Each row is a point. Before rounding, the points of a table are all equally far from one centre. They may lie mostly on one side of it. Where is the centre, to within rounding?
In the rows, zero is written as 128.

Points, 9 rows:
[[137 133  51]
 [ 81 144  66]
 [ 67 165  89]
 [ 97 144  55]
 [181 179  89]
 [ 59 145 111]
 [ 92 147 173]
 [181 187 125]
 [ 98 191  71]]
Centre: [126 149 115]

Points, 8 rows:
[[107  52 157 111]
 [148  79 184 173]
 [187  43 154 147]
 [147  66 186 166]
 [150 107 168 184]
 [159  90 161 188]
 [116  54 173 106]
 [129  34 134 134]]
Centre: [154  94 142 125]

Points (14 x 8):
[[219 156 149 183 149 119 129 113]
 [207 102 123  75 169 138 162 191]
 [162 169  78 134 176 158 217 110]
 [167 102 104 122 195 129 173  85]
 [188 104  92 160 211 182 131 118]
 [190 139 114 179 209 135 145 110]
 [209  58  86 131 188 141 135 171]
 [166 104 148 112  64 128 209 112]
 [198 108 126 148 204 151 202 161]
 [137 102 135 162 175 119 209  99]
 [223  81 149 147 158 144 197 163]
 [179 123 133 162 202 111 105 121]
 [229  85  77 171 162 132 122 201]
 [174  69  91 173 136  84 214 144]]
Centre: [152 123 101 148 119 149 147 156]

Points:
[[207  94  97 144  69 121 144 125 135]
 [139  71 146 126  61 171 134  95 128]
 [159  14 133  89 146  81  97 185  92]
 [167 160 157  99 209 139   7  98  37]
 [205 109  98 161  66 149 141 168 118]
 [186  60 100  74 158 115 161 137  84]
 [154  69 100  81 117  70  47 196 137]
 [163  36 152  92 190  89  84 112 160]
 [ 75 134  84  84 122 110 112 141 139]
 [131 101 111  97 108  71 132 180 133]
 [184  47  93  75 138 109 149 133 115]
 [110  83  76  72 104  91 121 110 129]
 [148  40  99 122 140 180 119 227  90]
 [158  41 132 199 139  88 119  42  87]
 [149 185  68 141 154 149 155 105  98]]
Centre: [150  97 113 151 149 139  64 128  87]

Points:
[[ 37 114 150 162 182 133  37 135 128 159  86 128]
 [ 56 129 150 167 166 100  64 116 136 194 114  79]
 [ 50  98 103 161 187 129  29 133 127 198 107  85]
 [ 55 150 130 154 202 118  82 135 152 180  94 129]
 [ 58 145 133 176 207 133  97 103 168 178 113 115]
 [ 59 109  82 194 182 138  47 140 137 214 115  97]
 [ 59 118  91 166 211 132  71  95 142 187 148 110]
 [ 87 101 135 194 187 128  50 118 148 203  99  76]
 [ 64 139 145 177 181 121 105 102 137 199 104  76]
 [ 72 144 106 158 226 123  77  84 143 160  98 111]
 [ 55  72 123 171 167 132 109 149 121 188  74 111]
 [ 38 142 127 172 176 151  78 136 149 205  70 113]
 [104 101 160 184 161 117  63 106 124 206 107  99]
 [ 43 130 123 164 183 100  80 113 111 177  86  73]
 [ 80  94  97 185 183 126  69  95  97 209 121  91]
 [ 43 115 144 197 199 153  56 128 155 174  97  95]
 [ 47 101 123 167 190 164  68  94 138 208  91 113]]
Centre: [ 97 126  97 158 134 163  78 122 135 137 110  99]

Points, 21 rows:
[[223 157  66  69  99 157 125 181 107  98 126 132 146 148]
 [144 174  43 128 113  88 141 144 105  94 121 182 241  66]
 [160 149  38 200 118 153  66  98 108  76  94 115 173  98]
 [136 134  64 205  42 165  99  59 150  64 143 139 166 119]
 [205 212  83  86 131 140 136 111 152  55 108 113 169 120]
 [116 160 112 204  90 155 127 121  95 141 173 193 184 141]
 [179 195  87 132  60 126 122 148  95  91 109 118 191  85]
 [143 219  56 172  79 146 134 128  95 122 170  99 168 114]
 [210 150  57 224 120 144 168 184  87  61 135 170 189  90]
 [126 161  49 157  79 205 163 105 161  76 215 110 196  98]
 [116 140  99  84 130 189 152 124  84 123 202 124 195 174]
 [130 143 117 126 145 106 109 103  37  87  90 132 172  68]
 [147 115  58 124  58 129 174 144  73  60 150  87 197  32]
 [138 166  61 126 128 129 138 169 107 137  95  71 180  81]
 [ 88 146  34 189 147  94 121  72  61  61 150 107 214 150]
 [143 220  65 159 156 170 148 122  99  63  94 168 194 147]
 [121 128  35 154  69 174  99 118  65 121 123 115 169  82]
 [130  78  52 126  95 102  94 109  50  93  85 104 194 114]
 [141 204 103 138 130 162  63 114 121  81 205 134 177 118]
 [151 206 115 156  81 138 160 109 130  76 230 206 131  99]
 [192 190 160 148 123 120 144  96  71  78 156 134 164  90]]
Centre: [131 114  72 142 127 116 154 135 126  57 157 145 137 126]

Points, 23 rows:
[[141  45  81 169 143 121 170 108 113 159 134  58 108 146 123  54  80 198
   59 181]
 [114 134 171 112 119 148 182 118 141 147 164 193 102 183 164  66  64 219
   78 144]
 [125 129  98 161 123 203 157 103 156 106 121 168 134 135 151  60  52 172
   42 177]
 [144 110 127 149  77 160 176 104 158  99  90 145 114 147 126  48  60 165
   86 126]
 [185 138 114 156  72 114 173 106 125 144 151 157  76  88 147 141  32 153
  122 130]
 [148  69 118 113 110 183 137 146 148  90 137 109 104 142 174  59  49 163
  100 172]
 [ 95 107 115  76 139 170 186 104 148 103 163 127  88 120 144  99  45 166
   90 148]
 [156 103 102 115 158 173 206 106 150 119 176 103  69 153 130  70  58 168
  101 157]
 [151 110 131 132 142 147 196  44 154 120 112 123 132 111 107  82  57 180
  108 176]
 [176 116 159 143 127 114 249 129 194 145 118 132 121 156 112  90  76 171
   72 169]
 [128  98 114 188 108  84 194 135 201 120 125 109 114 118 160  65  86 137
   12 167]
 [153  66 110 141  85 135 174 126 139  99 113 133 119 188 157  38  82 203
   71 150]
 [101  53 108 136 161 103 205 121 175 113 175 132 106 144 122  89  50 168
   89 131]
 [198  29  86 140 164 131 205 123 128 114 135 150 137 157 170  70 105 170
   52 159]
 [167 111 142 164 118 109 121 112 145  64 179 132 103 148  99  64  66 201
  132 132]
 [ 84 134  86 117 146 131  89  78 171 119 163 109 136 149 148  96  68 170
   66 150]
 [144 112  75 105 136 141 186  96 188 143 180 181 111 118 154  90  55 218
   75 139]
 [145  85 121 127 136 134 239 149 143 150 113 158 127 123 103  57  63 155
   37 157]
 [ 74 104  90 139 140 146 117 120 117 143 129 112  84 147 129  50  53 211
   74 138]
 [201 117 118 162 105 165 197 119  89 170 197 173  94  93 197  96  59 216
  127 158]
 [165 111  92 153 129  91 163 145 147  65 113  66 138  98 101  65  92 192
  120 165]
 [199  62 123 140 174 113 189 121 101 114 146 147 100 172 140  59 140 186
  136 149]
 [178 125  74 150  83 170 152  83 112 167 106 140 154 147 163  36 112 203
   60 110]]
Centre: [147 119 140 163 134 134 158 138 121 142 159 118 138 110 156 113 116 184
  72 136]

Points (29 x 24):
[[178 120 123  87 129 132 187 106 124  61 128 151 118 178 135 173 108 138
  170  81  63 179 173  66]
 [208  94 124 125 117 167 162 119 128  86 138 127 122 199 163 153 110 111
  165  85  41 171 162 105]
 [189 110 112 142 108 147 179  94 113  87 123 103 130 189 159 148  94 117
  156  88  49 140 142  49]
 [192 110 127 161 137 175 143 127 126  74 149  81 127 187 140 123 119 162
  146 103  34 154 139  58]
 [158 113 174 158 157  71 125 115 136  70 131  91 123 181 126 165 139 109
  175  96  65 174 173  73]
 [131 112 151 165 119 109 166 113 142  52 188 111 147 222 177 191 152 127
  161 106  34 154 163  84]
 [166 126 128 128 111 127 126 100 156  43 155 108 105 221 163 177 149 145
  126  58  73 186 150  73]
 [168 117 154 121 145 131 157  95 130  57 138 116 139 176 175 214 134 142
  164  83  57 159 173  89]
 [136 138 155 138 122 136 147  97 115  43 114  94 114 249 173 166 104 102
  153 126  64 157 162  44]
 [174 130 142 126 172 129 152 101  96  40 152 122 111 170 162 156 145 115
  178  97  94 144 148  32]
 [176 125 136 112 113 139 141  80  74  65 118  79 136 226 110 184 114 104
  131  76  42 120 151  79]
 [183 119 155 140  92 129 172 142 155  41 154  89 129 203 149 189 144 109
  203 104  88 151 160  73]
 [191 103 131  87 116 130 151  84  99  22 117 130 149 192 108 167 143 161
  138  66  89 153 168  86]
 [170 117 149 100 123 102 167 122 136  24 154 132 111 214 145 194  97 144
  149 121  71 185 199  57]
 [173 116 193 116 118  46 176 108 138  65 136 127 152 162 134 177 125 120
  185 115  48 134 132  98]
 [203 122 165 129 105 122 156  96 116  63 114  79 119 196 141 183 114 105
  137  75  58 127 142  52]
 [178  95 151 120 127 119 177 141 124  32 154 112 125 193 135 194 123 157
  158  87  82 156 131  30]
 [152  90 146 144 122 137 134  85 117  93 109  87 159 195 114 183 118 167
  161 132  49 153 169  45]
 [143 153 148 137 112 130 164 133 166  89 149  91 150 184 150 187 141  68
  169  71 107 115 177  68]
 [170 129 151 118 144 166 171  91 140  80 153  70 119 204 175 172 124 135
  178  97  58 113 165  73]
 [171 124 142 135 114 155 137  64 150  40 140 102 164 175 144 198 147 107
  174 111  56 164 154  76]
 [154 123 147 142 108 128 135 131 122  49 107 156 117 187 155 154 106 135
  156  96  35 155 172  50]
 [176 116 131 133 158 133 143 125 175  48 149 122 151 230 106 192 119 113
  169 108  97 115 171  64]
 [185  72 138 129 135  95 128 105  91 100 144 130 145 209 119 205 105 120
  160 123  52 161 167  61]
 [181 114 158 124 146  91 122 126 138  69 160 125 112 175 174 167 125 142
  189  99  34 135 158  79]
 [154 115 125 132 127 124 144 108 107  82 134 107 144 224  97 194  73 147
  188 125  77 173 156  70]
 [182 139 128 141 107 139 175 103 147  99 137  87 186 166 149 178 103 159
  158  99  41 136 151  99]
 [171 135 154 154 122 103 171 114 132  61 155 164 137 190 113 193 150 121
  145  80  83  94 170  57]
 [184 103 219 138  97 130 136 114 132  42 155 132 118 179 120 170 118 142
  144  80  61 127 163  76]]
Centre: [134 116 137  98 110 122 148 128 121  80 158 107 127 177 126 143 141 117
 105 155  97 136 139 110]
